Each row of a before or after table is a point. One or more steps were done to the points. Then noise was added and the rows were shuffled. The steps act on columns, c1 being the first. What was done? A step turns or swaps two columns, mirrors them in a line or flattens them onto one, adds a multiple of one to another, or multiplies or shifts one. Angles are multiples of 10 degrees, from the lower column toward the higher: turns from -170 to 170, lines from 10 to 170 but not 90. Use the fewest steps. Two steps may share a column if one is a turn and the other turns, adds or multiplies; they go together, in the order done. Otherwise the lowest column goes first.

Before (13 x 3):
[[-16  -7 -49]
 [ 18  -7   1]
 [ -9  27  36]
 [ 17  60  54]
 [-52  -7  35]
 [  1 -10   9]
 [-39  20  38]
 [ 29  17 -12]
 [ 27 -18  -9]
 [-59  48  -5]
 [-12  15 -79]
 [ 39  19  59]
 [ 10  46 -29]]
After (13 x 3):
[[ 24  21 -17]
 [ 68  -5   6]
 [-21  30 -28]
 [ 56  10 -11]
 [ 29  47 -38]
 [ 48  45 -34]
 [ 45 -11   7]
 [ 69  11 -12]
 [ 55  -2   5]
 [  1  -3   3]
 [ 75 -20  17]
 [ -8 -21  16]
 [ 28  -4  -1]]
Steps: shift c1 by 40; flatten c2 and c3 onto the line at 140 degrees

Before (9 x 8):
[[ 59  15 -35  12  21   0   1  -9]
 [ 18  27 -19  -4 -39   3  15 -16]
 [-44 -95  28 -16   7 -26  -8 -34]
 [  1  -4 -24  20 -10 -22  43 -18]
 [ 23  20  10  23   6 -36  -6   4]
 [-65 -45  -5 -16  19 -52 -24 -41]
 [-14  28   3 -10  16  -3  27 -10]
 [  2  13 -33  31  -5  18   4   9]
 [-14   1 -15 -30 -12 -33  27  24]]
After (9 x 8):
[[-34  20  10  24   7  23   5   4]
 [-22  -5 -24  20 -10   1 -43 -19]
 [ 18  13 -34  31  -6   3  -5   9]
 [  1  17 -35  11  20  60   0  -9]
 [-34  -1 -15 -30 -11 -15 -28  23]
 [-52 -44  -7 -15  20 -64  25 -41]
 [ -3  28   3 -10  17 -15 -29  -9]
 [  2  27 -19  -3 -37  18 -15 -16]
 [-26 -94  29 -17   7 -44   7 -33]]
Steps: swap c1 and c6; multiply c7 by -1

Before (8 x 12):
[[ 39  26  10  16   6  22 -14  30  10   3 -13  -6]
 [-15  22 -25 -24  -2  -3  31 -32  21   3  19   2]
 [-12 -18 -19  11   1   2  -6   7  43 -20  13 -12]
 [  7   6 -21 -42  41  -5  -8 -15 -10 -17  10 -22]
 [ 54 -36  -8  35 -49  34 -59  47  -9  27  -3  18]
 [  9 -15 -30 -38  -8 -25  25  12  10  21  -1   2]
 [  5   6 -18  13 -11 -21  23  17   7   7  19  45]
 [ 18  20  -6  11   8  14 -18  31  39  40   8  41]]
After (8 x 12):
[[-61 -18  23 -41 -50 -33 -94  45 -10  26  -2   7]
 [-30  37  39  -7   7 -23 -24  31   7   2 -12  14]
 [  4 -19  11  -3   0   0 -10   8  43 -19  11  18]
 [ 24  17   4  18  -1   4  51 -34  21   4  20 -18]
 [-15 -10  -1  26  -5  24  40  13  10  22  -1 -25]
 [ -3   9  10  46  39   2 -13 -16 -10 -14  11  -9]
 [ -9  23  26 -31   8 -14 -27  31  39  41   7 -22]
 [ -5   5  12 -37  -8  23  37  17   7   7  21 -24]]
Steps: mirror c1 and c2 in the line at 80 degrees; shift c3 by 30; turn c4 and c12 by 140 degrees; multiply c6 by -1; multiply c7 by 1.6
